Each row of a before or after table is a point. The points were changed in one or more steps. Then noise was added and the rows were shuffled. The steps act on columns, c1 being the first. Name the steps. A step turns or swaps two columns, mirrors them in a line or flattens them onto one, adds a multiple of one to another, or multiplies or shifts one. Angles are multiples of 10 degrees, from the lower column toward the higher: turns from -170 to 170, lines from 10 to 170 but not 90. Use the fewest steps. Two steps may share a column if one is a turn and the other turns, adds or multiplies; they go together, in the order done. Otherwise the lowest column goes first.

Before:
[[ 0.29 -0.45 -0.12]
 [ 0.46  0.15  0.02]
 [-0.15  0.69  0.18]
 [ 0.19 -0.21  0.44]
 [-0.38  0.42 -0.32]
 [-0.13  0.31  0.23]
 [-0.08 -0.30 -0.22]
 [ 0.38 -0.02  0.06]
 [ 0.31 -0.28  0.14]]
After, 9 rows:
[[ 0.22  0.66 -0.04]
 [ 0.24  0.29 -0.10]
 [-0.27 -0.02 -0.29]
 [ 0.10 -0.21 -0.46]
 [-0.14 -0.29 -0.30]
 [-0.35  0.15 -0.29]
 [-0.30 -0.44 -0.08]
 [ 0.09  0.42  0.51]
 [-0.06 -0.30  0.21]]
Steps: turn c1 and c3 by -140 degrees

Before, 14 rows:
[[-0.20  0.12 -0.28  0.34  0.00  0.04 -0.19 -0.52]
 [-0.39 -0.06 -0.25  0.18 -0.05  0.07 -0.19  0.06]
 [-0.45  0.09 -0.22  0.33  0.33  0.40 -0.13 -0.25]
 [-0.30  0.06 -0.13  0.50 -0.07  0.16 -0.12 -0.07]
 [-0.26  0.00 -0.07 -0.04 -0.30 -0.08 -0.08  0.01]
 [ 0.38 -0.18 -0.12 -0.10 -0.16 -0.23  0.06  0.37]
 [ 0.46  0.01 -0.02 -0.29  0.03 -0.17  0.24  0.01]
 [ 0.22 -0.03  0.06 -0.32 -0.06 -0.27  0.66  0.11]
 [-0.01  0.01 -0.03  0.21 -0.07 -0.12 -0.14  0.12]
 [-0.05  0.26 -0.39  0.22 -0.04  0.46  0.10 -0.04]
 [-0.08  0.48 -0.31  0.18  0.32 -0.05  0.19  0.03]
 [-0.35  0.03 -0.55  0.36  0.53  0.35  0.10 -0.21]
 [ 0.34  0.18  0.30 -0.33  0.31  0.03  0.44  0.08]
 [ 0.16 -0.16 -0.07  0.38 -0.21 -0.11  0.23  0.21]]
After:
[[ 0.39 -0.14  0.10  0.38  0.02 -0.16 -0.24  0.30]
 [-0.06 -0.03  0.03  0.19 -0.04 -0.14  0.17  0.16]
 [-0.12  0.24  0.41  0.23  0.06  0.45 -0.02  0.00]
 [-0.96 -0.08  0.21  0.18 -0.02  0.07  0.23  0.07]
 [ 0.96 -0.19  0.15 -0.10 -0.11 -0.24 -0.02  0.40]
 [-0.76  0.07  0.11  0.51  0.08  0.16  0.14  0.01]
 [-0.50  0.13  0.25  0.35  0.33  0.03  0.26 -0.39]
 [ 0.85  0.17 -0.21 -0.33 -0.28  0.02 -0.51 -0.12]
 [-1.14  0.08  0.18  0.34 -0.07  0.39  0.18 -0.38]
 [-0.87  0.03  0.58  0.36 -0.27  0.32 -0.01 -0.47]
 [ 1.15  0.02  0.06 -0.29 -0.05 -0.17 -0.25 -0.02]
 [-0.63 -0.04  0.06 -0.04  0.24 -0.07  0.09  0.21]
 [ 0.55 -0.02  0.06 -0.30 -0.02 -0.29 -0.63  0.12]
 [-0.18  0.49  0.34  0.18 -0.26 -0.04 -0.13 -0.17]]
Steps: multiply c1 by 2.5; turn c3 and c7 by -170 degrees; mirror c5 and c8 in the line at 110 degrees
